Each point is reached from the start by the listed moves, each made 0, 1 or 2 times, or once backwards (-1), plus a little noise. Is the number of moves made odd or even? Then give how often each move was made.
In the rows, zero is written as 128.

Moves:
(1): [119 173 129 134 120 132]
(2): [108 141  54 163 176 150]
(3): [153 117 142 125 136 116]
Start: [152 118 128 148 121 110]
Points:
[165 152 204 119  64  93] => even (1, -1, 0)
[181 184 159 155 120  93] => even (2, 0, 2)
[163 122   7 211 234 130] => even (0, 2, 2)

Moves:
(1): [139 130 133 133 112 159 143]
(2): [130 135 121 113 140 150  81]
(3): [135 112 136 131 157 119 140]
(4): [110 130 139 149 134 129 117]
(5): [159 154 145 142 122 107 146]
(6): [106 152 119 128 138 117 145]
Start: [137 134 119 120  92 131 143]
Points:
[211 198 161 169   7 139 245] => even (2, -1, -1, 0, 2, 0)
[ 82 132  92 105 109 140 144] => even (0, 0, 0, 0, -1, 1)
[205 139 160 140 101 220  79] => even (2, 2, 1, 1, 1, -1)
[197 204 156 145  93 165  87] => even (1, 2, 0, 1, 2, 0)
[ 66 144 107 144  59 160 181] => even (1, -1, -1, 1, -1, 1)

Moves:
(1): [135 138 123 130 140 138 127 130 133 103 131 112]
(2): [120 152 134 117 127 108 125 145 123 107 129 137]
(3): [129 122 133 116 127 118 126 130 152 136 137 129]
(4): [122 109 126 129 136 141 112 122 151 141 117 129]
(5): [140 137 139 137 157 107 127 137 140 125 116 122]
(6): [129 124 129 130 130 128 126 113 116 127 146 130]
(7): [143 131 130 135 113 128 109 121 123 133 125 121]
(8): [129 130 155 119 127 133 122 140 156 120 150 145]
(9): [126 102 131 142 116 111 125 136 147 121 135 120]
(10): [103 114 141 115 125 126 137 115 139 133 134 124]
(11): [114 138 120 141 129 137 129 135 118 130 135 114]
Start: [119 120 134 128 127 130 142 119 127 123 124 126]
Points:
[ 93 143 215  64 137 113 118 167 237  60 139 171] => odd (1, 2, 0, 1, 0, -1, 0, 2, 0, 1, -1)
[ 78 106 191 116 169  20 119 141 206 129 161 128] => odd (-1, 2, 2, 1, 2, 2, 0, 0, 1, 1, 1)
[152 190 141 198 157  57 124 174  95  80 145  87] => even (0, 1, 0, -1, 2, 1, 1, 0, 1, -1, 2)
[ 73 114 156 131 147 148  97 121 173 129 188 130] => odd (0, 1, 1, 2, 0, 2, 0, 1, 0, 0, 2)
[133 153 159 107 217 140 106 131 189  98 150 155] => even (1, 1, 1, 2, 1, 2, -1, 1, -1, -1, 0)
[181 249 185 105 203  60 134 189 135  32 119 159] => even (1, 2, 0, -1, 2, 0, 0, 1, -1, -1, -1)
[201 105 209 171 155 113  90 130 214  90 131 116] => odd (1, -1, -1, 0, 2, 0, 2, 2, 1, 0, -1)
